Rows are points. Each copy is the shape, with its points in the same order, turned, moved and blurred by noise. Say if it was mirrored as well.

Shape, 8 rows:
32; -4
6; 40
-28; -41
-28; 3
-22; -36
15; 31
-12; -23
19; 13
Copy 1:
30; 17
-21; 33
8; -51
-20; -18
8; -42
-6; 34
8; -23
11; 21
Copy 1 is: only turned
Copy 2 (8 x 2):
-27; 3
-4; 48
26; -39
32; 5
23; -30
-11; 41
9; -17
-14; 19
Copy 2 is: mirrored
Copy 3:
24; 16
11; -39
-47; 37
-35; -10
-36; 33
13; -29
-27; 22
13; -2
Copy 3 is: mirrored
Copy 4 (8 x 2):
34; -17
-17; -10
44; 52
3; 34
39; 45
-8; -14
35; 29
12; -11
Copy 4 is: mirrored

Shape (6 x 3):
24; 42; 26
-27; -13; -39
-13; -3; -29
33; 3; 11
-20; -6; 32
20; -13; 32
Copy 1:
27; 54; -14
-35; -18; 17
-27; 0; 15
34; 26; 28
29; -13; -15
40; 10; 15
Copy 1 is: mirrored
Copy 2:
-50; 28; -20
21; -20; 28
9; -7; 16
-13; 43; -6
-34; 23; 44
-22; 54; 17
Copy 2 is: only turned

Shape:
35; -7; 17; -7
30; 15; 29; 39
31; -41; 23; 29
23; 2; 6; 22
-12; -49; 17; -6
-27; 16; 26; -23
19; 21; -16; 7
-19; -24; 5; -27
-29; -44; 19; -4
Copy 1, 9 rows:
22; -41; 6; -4
-24; -55; 31; -3
22; -39; 46; -30
-2; -32; 28; 5
27; 5; 20; -46
-16; 1; -31; -19
-1; -17; 11; 30
24; 15; -7; -26
16; 15; 13; -51
Copy 1 is: mirrored
Copy 2, 9 rows:
9; 36; -24; -12
36; 23; -1; -52
10; 62; 20; -25
13; 21; 1; -21
-40; 53; 12; -14
-41; 5; -36; -30
20; -6; -10; -2
-52; 28; -11; -6
-52; 43; 13; -26
Copy 2 is: mirrored

Shape, 9 rows:
-14; -13; 25; 32; 3; 40
-28; -44; 21; 11; 24; 29
-9; 30; -35; -30; -9; -21
-1; 25; 6; -16; -31; -71
-15; 32; 0; -41; -27; -28
-20; -10; 3; 25; 25; 1
-21; -44; 7; 15; -3; 14
59; -16; 15; -15; 10; -29
20; -2; 31; -21; 22; -31
Copy 1, 9 rows:
-50; 3; -6; 34; -26; -6
-72; -33; -8; 12; -17; -9
13; 28; 2; -38; 7; 11
30; 16; 52; -45; -15; -29
0; 31; 44; -40; 1; -1
-35; -5; -18; 7; -1; -34
-37; -25; -9; 3; -39; 0
26; -42; 50; 13; 11; 1
-2; -25; 53; -7; 21; -14
Copy 1 is: only turned
Copy 2 (9 x 6):
6; 10; 39; 18; 33; -16
2; -31; 33; 20; 28; -37
-10; -1; -51; -22; -8; 26
4; 15; -46; 15; -63; 24
18; -5; -37; -6; -25; 40
-11; 0; -6; 25; 18; -26
-16; -21; 34; 12; 4; -20
24; 20; -16; -28; -44; -48
36; 3; -28; 2; -29; -32
Copy 2 is: mirrored

Shape:
-33; -30; 42; -7; 21; -40; -32; 40
-15; -21; 5; -26; -9; -16; -40; -16
15; 30; -19; 31; -5; -15; -35; -7
31; -6; 35; -46; -3; -5; -15; 20
15; 43; -36; 25; -55; -35; 10; 33
-37; -17; -6; 7; -3; 23; 2; -5
-39; 44; 8; 14; -7; -2; -23; 27
32; -38; -7; 19; -18; -36; -22; 39
6; 26; -11; 16; 10; 29; 46; -18
-9; 12; 14; 25; 0; -30; -35; -2
-8; 1; -29; -43; 19; 18; -12; 12
-28; 13; 18; 11; 5; -19; 43; -32
Copy 1 (12 x 8):
-70; -24; 48; 25; -27; 10; 31; -26
-24; 9; 20; -15; -30; -9; 4; -43
19; -26; 0; 1; -53; 3; -26; 4
-51; 0; 22; -1; -20; -57; 2; 6
4; -1; -42; 67; -53; -4; -38; 10
-16; 9; -3; -8; 13; 29; 12; -9
-39; -14; -21; 4; -50; 34; -2; 12
-6; -40; 21; 56; -11; -28; -20; -29
16; 21; -13; 4; 6; 4; 2; 57
-4; -30; 14; 3; -50; 9; 11; -5
-39; 31; 17; -13; -2; 6; -39; 1
13; 32; 4; 14; -24; 20; 45; 29
Copy 1 is: only turned
Copy 2, 12 rows:
20; -13; 33; 21; 25; 61; 34; -53
30; -5; -20; -12; 40; 26; -7; -22
44; 28; -30; 8; -31; -1; -19; -22
32; -33; 11; -42; 6; 34; 22; -7
85; 9; 0; 11; -42; -55; 2; -24
-6; 9; 10; 17; 36; -12; 1; 5
52; 29; 5; 43; 1; 17; 12; 9
30; -12; 20; -28; -15; 1; -6; -62
-5; 1; -18; 10; -24; -30; 28; 38
39; 31; -18; 17; -4; 23; 9; -32
14; -55; -6; 24; 16; 9; -12; 18
8; 12; -30; 11; 18; -19; 67; 2
Copy 2 is: only turned
Copy 3, 12 rows:
31; -39; 68; 7; 25; -19; -21; 13
-19; -44; 23; 1; -15; -19; -9; -3
-1; -9; -20; 42; -1; 3; 32; 13
24; -18; 6; -49; -8; -4; -13; 17
-2; 8; -23; 11; 20; -45; 74; 51
-14; 5; 16; 16; 10; -45; -3; -37
11; 26; 25; 41; -5; -34; 6; 27
9; -47; -6; -7; 59; -15; 18; 23
14; 41; -17; -1; -4; -24; 43; -48
0; -15; 24; 33; 7; 4; 19; 13
21; -18; -18; -3; -25; -55; -14; -18
5; 17; 44; 1; -10; -20; 56; -41
Copy 3 is: only turned
